Every row gives one point. The ring and each string are closed loops that go straight from each point to the next, and from the last back to the first. Before rounding, they use only three directions, however many columns there are. Count how often each string passes through the ring. Passing back the other way cancels.

Ring (8 x 3):
[[-1.87 -0.02  3.16]
 [ 0.20  1.67  2.62]
 [ 1.24  2.72  0.82]
 [ 0.78  2.14 -1.92]
 [ 1.21  0.15 -2.76]
 [ 1.62 -1.88 -1.91]
 [-0.38 -2.96  0.30]
 [-2.63 -2.10  2.19]]
String (24 x 3):
[[-0.08 -4.38  1.26]
 [ 0.96 -3.50  1.02]
 [ 0.29 -1.15  0.54]
 [-1.51 -1.06  0.46]
 [-2.59 -1.45  0.85]
 [ 0.41 -0.73  0.93]
 [-0.82 -1.54  2.73]
 [-1.44 -0.94  3.77]
 [ 0.39 -0.02  2.85]
 [-0.47  0.19  0.86]
 [-2.10  1.32  1.90]
 [-1.63  0.61  0.60]
 [-1.91  1.72  1.27]
 [ 0.42  3.05  2.51]
 [ 2.34  3.09  3.11]
 [ 2.99  2.19  3.13]
 [ 1.04  0.51  1.38]
 [-1.62  0.57  1.64]
 [-3.90  0.30  3.06]
 [-4.96 -1.00  4.43]
 [-2.60 -2.11  3.66]
 [-0.32 -2.27  2.39]
 [-2.39 -4.10  2.47]
 [-2.97 -4.37  1.53]]
Times through: 2

Ring:
[[ 0.60  1.83  3.19 -0.37  2.35 -2.66]
 [ 2.19  1.76  3.31 -1.22  3.03 -1.72]
 [ 4.75  1.16  2.33 -1.80  2.25 -0.61]
 [ 5.68  0.70  0.89 -1.58  0.80 -0.06]
 [ 4.83  0.47 -1.10 -0.59 -1.18  0.10]
 [ 3.07  0.53 -2.00  0.43 -2.33 -0.45]
 [ 0.99  0.75 -1.27  1.32 -2.51 -2.02]
 [ 0.27  0.95 -0.07  1.36 -1.80 -2.90]
 [-0.15  1.35  1.70  0.89 -0.08 -3.42]]
String, 32 rows:
[[-0.23  1.40 -0.85  1.05 -1.09 -1.55]
 [-0.95  1.14 -0.73  1.85 -2.16 -2.86]
 [ 0.13  0.66  0.69  1.81 -2.38 -4.30]
 [-1.84  1.48  0.58  1.80 -1.10 -3.60]
 [-0.56  1.69  0.57  0.72  0.20 -2.05]
 [ 1.08  1.32  1.12  0.24  0.24 -2.14]
 [ 1.82  0.95  2.76  0.23  0.24 -3.73]
 [ 1.28  1.20  3.62  0.13  1.04 -4.11]
 [ 2.11  1.15  2.02 -0.19  0.68 -2.44]
 [ 0.48  1.80  1.07 -0.10  1.28 -1.33]
 [-0.28  2.29  2.70 -0.49  3.02 -1.78]
 [ 1.22  2.14  4.68 -1.30  4.20 -2.45]
 [ 3.76  1.44  5.33 -1.84  3.82 -2.78]
 [ 3.47  1.18  2.84 -1.11  1.85 -1.90]
 [ 2.39  1.42  1.52 -0.71  1.39 -1.17]
 [ 1.29  1.86  0.80 -0.66  1.78 -0.35]
 [ 3.65  1.68  2.07 -1.89  3.06  0.09]
 [ 7.17  0.75  2.98 -2.69  2.63 -0.28]
 [ 7.78  0.25  2.51 -2.28  1.29 -0.80]
 [ 4.31  0.80  1.09 -0.91  0.42 -1.02]
 [ 2.32  1.39  0.05 -0.52  0.63 -0.27]
 [ 3.55  1.21 -0.82 -0.94  0.42  0.86]
 [ 5.87  0.47 -1.43 -1.19 -0.77  1.14]
 [ 7.63 -0.37 -1.15 -1.02 -2.15  0.09]
 [ 5.37  0.13 -0.81 -0.43 -1.77 -0.59]
 [ 2.83  0.90 -0.31 -0.09 -0.66 -0.88]
 [ 1.67  1.19 -1.42  0.26 -0.91 -0.22]
 [ 1.66  0.84 -3.12  0.90 -2.65  0.07]
 [ 2.69  0.00 -3.70  1.57 -4.81 -0.93]
 [ 2.75  0.16 -1.65  1.15 -3.42 -1.92]
 [ 2.75  0.65  0.27  0.29 -1.17 -2.00]
 [ 1.23  1.22 -0.15  0.40 -0.53 -1.40]]
Times through: 4

Ring (6 x 9):
[[ 3.29 -3.79  1.60  3.49  0.33 -2.44 -0.17  0.46 -0.74]
 [ 3.59 -0.46  1.15 -0.48  0.73 -2.46  0.75  1.46 -1.40]
 [ 0.34  2.41  1.29 -2.93  0.69 -1.83  1.16  0.78 -1.41]
 [-4.09  1.85  1.70 -1.55  0.08 -0.80  0.48 -1.52 -0.03]
 [-3.26 -2.04  0.90  1.06 -0.48 -0.22 -0.69 -2.88  2.43]
 [-0.89 -4.53  0.78  3.22 -0.51 -0.64 -1.11 -2.53  2.62]]
String, 27 rows:
[[ 0.24  1.45  2.17 -0.68  0.72 -2.33  1.05  0.95 -2.45]
 [-0.58  4.66  2.54 -3.27  1.11 -2.56  1.93  1.82 -3.94]
 [-0.38  3.58  1.05 -4.38  0.70 -1.54  1.36  0.65 -1.17]
 [ 0.97  0.41 -0.42 -3.49  0.18 -0.72  0.33 -0.61  1.90]
 [-0.95  0.34  1.66 -0.28  0.31 -1.57  0.46 -0.37 -0.69]
 [-3.64  4.00  3.19 -1.50  0.72 -2.08  1.45  0.37 -3.50]
 [-3.96  5.84  3.14 -3.37  0.92 -2.09  1.93  0.79 -3.99]
 [-1.08  4.17  1.21 -4.71  0.71 -1.49  1.46  0.56 -1.36]
 [ 1.16  0.19  0.04 -2.62  0.26 -1.06  0.39 -0.30  1.16]
 [-0.24  0.06  1.78  0.13  0.39 -1.82  0.50 -0.02 -1.06]
 [ 1.01  1.72  2.28 -0.83  0.88 -2.64  1.25  1.52 -3.04]
 [ 4.67  1.50  1.79 -1.51  1.26 -3.34  1.59  3.10 -3.66]
 [ 5.39 -1.43  0.21 -0.99  0.66 -2.27  0.53  1.52 -0.23]
 [ 3.57 -2.39 -0.17 -0.51  0.21 -1.43 -0.07 -0.01  1.51]
 [ 2.07 -2.26  0.53  0.47  0.16 -1.48 -0.10 -0.33  0.92]
 [ 4.39 -4.53  0.61  2.70  0.19 -2.04 -0.42  0.19  0.71]
 [ 3.55 -5.66  2.27  6.30  0.25 -2.84 -0.54  0.39 -1.22]
 [ 1.37 -4.51  3.01  6.35  0.24 -2.79 -0.36  0.07 -1.98]
 [ 0.49 -2.51  1.84  2.71  0.16 -1.89 -0.13 -0.45 -0.47]
 [ 1.65 -2.73  0.40  0.76  0.01 -1.24 -0.32 -0.80  1.49]
 [ 4.18 -4.88 -0.55  1.35 -0.11 -1.17 -0.78 -0.76  2.84]
 [ 4.08 -5.41  1.98  5.60  0.29 -2.81 -0.45  0.57 -1.06]
 [ 2.33 -3.26  3.37  5.61  0.61 -3.40  0.20  1.22 -3.45]
 [ 2.10 -2.02  2.07  2.49  0.49 -2.55  0.28  0.72 -1.71]
 [ 2.22 -1.81  0.13 -0.57  0.16 -1.29 -0.03 -0.35  1.35]
 [ 3.90 -1.61 -0.76 -2.16  0.24 -1.18  0.08  0.06  2.04]
 [ 1.25 -0.86  0.71 -0.61  0.27 -1.47  0.23 -0.19  0.43]]
Times through: 1

Ring (7 x 14):
[[ 2.31  2.07 -1.40 -1.08  1.40  3.30  2.67  1.45  2.26 -1.73  1.93 -1.39
  -3.13  3.79]
 [ 0.16 -0.46 -1.34  0.15  0.00  2.92  0.81  0.75  1.86 -1.54  2.26 -2.12
  -1.27  3.36]
 [-0.66 -1.42  0.10  0.39 -1.06  1.37 -0.37 -1.47 -0.25 -0.20  1.73 -2.72
   0.45  2.67]
 [-0.76  0.15  1.70 -0.50 -0.60 -0.01  0.04 -2.69 -2.03  1.49  0.65 -2.80
   1.40  0.99]
 [-0.21  2.64  2.27 -1.68  0.78 -0.23  1.45 -2.16 -2.22  2.24 -0.08 -2.41
   1.03 -0.29]
 [ 2.13  4.66  1.39 -2.57  2.12  0.90  3.30 -0.73 -0.85  1.19  0.08 -1.56
  -1.45  0.94]
 [ 3.55  4.38 -0.06 -2.35  2.26  2.28  3.80  0.48  0.84 -0.48  0.92 -1.12
  -3.36  2.98]]
String:
[[ 0.03  3.41  0.71 -1.78  1.86  1.43  2.47  0.38  0.11  0.90  0.50 -1.89
  -0.37  0.01]
 [ 4.44  6.31  0.58 -3.32  3.18  1.90  4.89  0.39  0.33  0.16  0.29 -0.80
  -3.80  2.36]
 [ 7.00  5.26 -0.17 -2.98  2.37  2.46  4.85 -0.36  0.64 -1.27  1.03 -0.52
  -5.81  5.69]
 [ 3.28  3.03 -0.21 -1.74  1.45  2.25  2.99 -0.03  0.72 -0.75  1.24 -1.36
  -3.07  3.64]
 [-0.32  2.13  0.00 -1.11  1.31  1.96  1.88  0.72  0.80  0.16  1.07 -2.01
  -0.44  0.76]
 [-0.61  2.48 -1.34 -1.02  2.10  3.35  2.49  2.94  2.80 -0.92  1.61 -1.68
  -1.28  0.77]
 [ 3.95  1.32 -2.35 -0.75  1.00  4.12  2.75  1.57  3.09 -3.07  2.64 -1.12
  -4.74  6.15]
 [ 1.74  0.09 -2.46 -0.04  0.55  4.10  1.73  1.95  3.29 -2.84  2.79 -1.58
  -3.19  4.91]
 [ 2.72 -0.85 -2.01  0.20 -0.40  3.50  1.14  0.29  2.23 -2.80  2.84 -1.74
  -3.34  6.26]
 [ 1.05  0.61 -0.29 -0.53  0.19  2.02  1.23 -0.44  0.55 -0.65  1.62 -2.06
  -1.27  3.12]
 [-1.11  0.30 -0.22 -0.24  0.28  1.93  0.72  0.23  0.73 -0.12  1.49 -2.39
   0.22  1.27]
 [ 1.93 -1.16 -0.22  0.12 -1.16  1.69  0.26 -2.03 -0.18 -1.06  2.01 -2.29
  -1.49  5.05]
 [-1.04  0.90  0.31 -0.58  0.48  1.49  0.92 -0.16  0.15  0.43  1.13 -2.39
   0.46  0.76]
 [-3.89 -0.66  0.71  0.24 -0.29  0.92 -0.55 -0.40 -0.33  1.22  1.06 -3.10
   2.84 -1.06]
 [ 0.01 -2.22  1.93  0.39 -2.40 -0.58 -1.37 -4.83 -3.13  1.17  1.08 -3.19
   1.47  3.13]
 [ 1.50 -0.03  1.81 -0.62 -1.11 -0.17  0.21 -3.96 -2.61  1.02  0.80 -2.59
   0.05  3.18]
 [ 1.37  1.01  1.82 -1.05 -0.39 -0.04  0.82 -3.27 -2.32  1.22  0.57 -2.42
  -0.03  2.38]
 [ 0.47  1.78  1.38 -1.23  0.43  0.52  1.31 -1.77 -1.35  1.16  0.55 -2.29
   0.11  1.21]
 [-1.60  2.40  1.48 -1.34  1.13  0.54  1.37 -0.59 -0.96  1.83  0.23 -2.44
   1.40 -1.16]
 [-0.98  4.32  2.84 -2.40  1.82 -0.55  2.18 -1.55 -2.41  3.17 -0.75 -2.32
   1.65 -2.30]
 [ 3.43  4.57  2.20 -2.76  1.55  0.06  3.15 -2.49 -2.22  1.60 -0.19 -1.60
  -1.69  1.91]
 [ 1.64  2.68  0.76 -1.61  1.10  1.25  2.23 -0.87 -0.44  0.46  0.74 -1.84
  -1.25  1.97]]
Times through: 4
String (28 x 14):
[[ 1.65  1.12  1.07 -1.01 -0.07  0.72  1.18 -2.28 -1.30  0.50  0.92 -2.19
  -0.77  2.86]
 [ 0.05  1.59  0.84 -1.04  0.57  1.04  1.32 -0.95 -0.57  0.74  0.82 -2.25
   0.02  1.15]
 [ 1.87  1.90  2.30 -1.54 -0.04 -0.39  1.28 -3.59 -2.82  1.66  0.20 -2.30
  -0.16  2.11]
 [ 2.80  2.82  2.81 -2.08  0.24 -0.78  1.80 -4.15 -3.43  2.03 -0.16 -2.13
  -0.55  2.21]
 [ 1.76  2.55  1.41 -1.66  0.75  0.59  1.95 -1.90 -1.39  0.98  0.48 -1.99
  -0.84  1.93]
 [-0.62  2.84  1.20 -1.56  1.38  0.87  1.87 -0.37 -0.62  1.41  0.35 -2.18
   0.50 -0.41]
 [-1.24  5.01  2.12 -2.56  2.59  0.26  2.80 -0.01 -1.19  2.70 -0.57 -2.07
   1.19 -2.71]
 [ 4.56  6.64  2.32 -3.74  2.73  0.21  4.53 -1.87 -2.01  1.74 -0.58 -1.12
  -2.68  1.60]
 [ 5.34  5.12  1.25 -3.00  1.99  1.06  4.06 -1.68 -1.08  0.37  0.28 -1.06
  -3.70  3.70]
 [ 2.55  3.03  0.52 -1.79  1.28  1.53  2.64 -0.72 -0.17  0.07  0.85 -1.62
  -2.07  2.69]
 [ 5.60  4.20  0.30 -2.49  1.69  1.86  3.85 -1.06 -0.07 -0.67  0.93 -0.99
  -4.38  4.88]
 [ 7.84  6.14 -0.49 -3.36  2.96  2.89  5.61  0.25  1.18 -1.62  1.06 -0.18
  -6.72  6.03]
 [ 3.57  4.60 -0.82 -2.32  2.69  3.06  4.18  1.65  1.94 -1.13  1.23 -0.91
  -3.95  3.14]
 [ 0.39  2.99 -0.56 -1.43  2.00  2.63  2.68  1.73  1.69 -0.39  1.21 -1.64
  -1.45  1.09]
 [ 2.01  3.02 -1.53 -1.43  2.14  3.57  3.25  2.36  2.76 -1.63  1.77 -1.22
  -3.19  2.94]
 [ 4.56  2.15 -2.05 -1.19  1.35  3.93  3.24  1.39  2.80 -2.83  2.37 -0.96
  -5.05  6.08]
 [ 3.67  1.33 -1.32 -0.89  0.66  3.10  2.37  0.26  1.71 -2.08  2.13 -1.38
  -3.82  5.50]
 [ 0.78  1.39 -0.22 -0.85  0.73  2.06  1.65  0.07  0.71 -0.41  1.40 -1.96
  -1.18  2.35]
 [ 3.19  0.46 -0.92 -0.55  0.00  2.59  1.65 -0.62  1.00 -1.74  2.09 -1.69
  -3.08  5.45]
 [ 1.31  0.37 -0.64 -0.40  0.12  2.32  1.24 -0.22  0.92 -1.06  1.85 -1.99
  -1.65  3.65]
 [-2.47  0.65 -0.29 -0.27  0.76  2.08  0.77  1.17  1.17  0.19  1.36 -2.47
   0.98 -0.20]
 [-3.04 -1.17 -0.80  0.62 -0.19  2.34 -0.25  1.00  1.47 -0.40  1.93 -2.76
   1.29  0.62]
 [-1.41  0.57  0.06 -0.37  0.41  1.70  0.75  0.16  0.47  0.24  1.29 -2.44
   0.57  0.71]
 [ 1.72  0.06  0.19 -0.43 -0.47  1.45  0.83 -1.75 -0.39 -0.46  1.55 -2.18
  -1.27  3.92]
 [-0.08  0.75  0.38 -0.60  0.20  1.38  0.94 -0.78 -0.15  0.24  1.20 -2.32
  -0.09  1.74]
 [-3.16 -0.15  0.71 -0.03 -0.06  0.98 -0.14 -0.41 -0.32  1.13  1.01 -2.92
   2.28 -0.70]
 [-1.33 -1.91  1.79  0.39 -1.94 -0.37 -1.32 -3.84 -2.61  1.40  0.99 -3.27
   2.18  1.73]
 [ 2.32 -0.85  2.12 -0.40 -1.90 -0.60 -0.28 -5.27 -3.40  0.99  0.88 -2.71
  -0.12  4.35]]
Times through: 2
